Each row is a point. Two turns around zero, p and q, are shown by what they do to some points. Write where each new point lands after one turn and then the other. Backwards means that the second turn is done in reverse. Each puzzle has new turns, and all numbers are rounded.

Turn p:
[ 14 -27] -> [ 15 -26]
[38 43] -> [36 44]
[-7 -9] -> [-7 -9]
[-27 -34] -> [-26 -35]
[-17  28] -> [-18  27]
Turn q:
[ -1 -44] -> [ 31 -31]
[22 54] -> [-24  53]
[-4  6] -> [-7  1]
[-17 -15] -> [ -1 -23]
Where do these land?
q, then p: [-4 26] -> [-22  14]
q, then p: [-21 -10] -> [ -6 -22]
q, then p: [27 -8] -> [24 15]
q, then p backwards: [-46 -29] -> [-13 -53]
p, then q: [44 21] -> [13 47]

Turn p:
[-49  -2 -13  12] -> [-11  -2 -48  18]
[22 -2 19 27] -> [ 18 -10  26  22]
[ 17  21 -17  17] -> [31 18  2  2]
[-10  -4  29 -24] -> [-37  -2  12   1]
[ 21 -13 -17 -32] -> [ -1  -4   9 -43]
Turn q:
[ -7 -27  -8 -22] -> [-32   2  -2 -16]
[-26  29 -31 -21] -> [-6 50 19  7]
[-42   1  18  16] -> [-16  -9  16  42]
[25 14 18 13] -> [ 32 -17   0  -4]
[ -3 -15  16  29] -> [  0 -27 -15  20]
[ 27 -16  19  -1] -> [  6 -28  -7 -21]
[ 26  14 -32 -14] -> [ 16  31 -11 -28]
Where do these land?
p, then q: [-76   7  -4  -9] -> [-18  59 -24  39]
q, then p: [-7  1 23  7] -> [  1 -22   6  10]
p, then q: [20 -3 -8 46] -> [ 25 -25 -32 -18]
q, then p: [19  9 -7 13] -> [ 17   4   8 -17]
q, then p: [ 13 -17  -8 -27] -> [-27  10  -9 -18]
p, then q: [  9  11  -7 -27] -> [ 0 10 29 -7]
p, then q backwards: [22 -7 10 -3] -> [ -1   9  19 -15]

Turn p:
[ -6 -34  20   8   4   5] -> [-35   8  -7  14 -13   4]
[ -8 -34 -41  -8  -4 -25] -> [-19  -4 -39 -36   8 -20]
[-35  24   9 -14  12  -7] -> [  0  17  39 -19   5  -9]
[  6 -17   2   1 -25  18] -> [ -1  -8 -15   7 -30   3]
[  8  35  -6 -12  12  32] -> [34  2 18 -7  1 33]
[ 45  18  29 -18  -3  21] -> [ 15 -38  18  28  -5  33]
[-31  21   6  10   6 -28] -> [  1  21  25  -5  16 -32]
[ 22 -12 -20  33  -1 -17] -> [  5   2 -39  17  20 -13]
Turn q:
[ -6  -9   4  -5  22 -11] -> [  0  -8  -8   0   5 -25]
[-10  10   4   1  14  11] -> [-6 11  0  8 16 -7]
[  5  10 -22   1  -5 -12] -> [ -1   6 -20 -13  -8  11]
[-5 32 12 28  9 10] -> [15 33 -6 24 15  5]
[ -8  12   4 -18  -3  10] -> [-16  14  13  -6   2  -3]
[-18 -10 -12  16   0  23] -> [-16 -10  -5  22  16  15]
[  8 -26   4   0 -76 -57] -> [ 12 -24   7  -4 -92  21]
[ 34 -19   5 -23  37  26] -> [ 12 -22  19 -30  45 -15]
Where do these land?
p, then q backwards: [-12  24 -27 -16  18 -15] -> [ 35   9   0 -19  21  13]
p, then q backwards: [ 15 -14  16  10 -44  -1] -> [-25 -26   9  14  -5 -34]
q, then p backwards: [-29  23 -22  -3  23  20] -> [ -5 -29  -4  23  33 -19]
p, then q: [ 18 -29  14 -16 -13  15] -> [-23 -22   7  20  -7  22]
q, then p: [ -1 -14  40  -8 -13  -1] -> [-15 -12   9  35  -7 -18]
q, then p: [  5 -30   5  21 -10 -16] -> [ -9  -8 -34  15 -14  -2]
p, then q: [  4  40 -25  13  39  -1] -> [ 25  18   1 -26  45 -17]
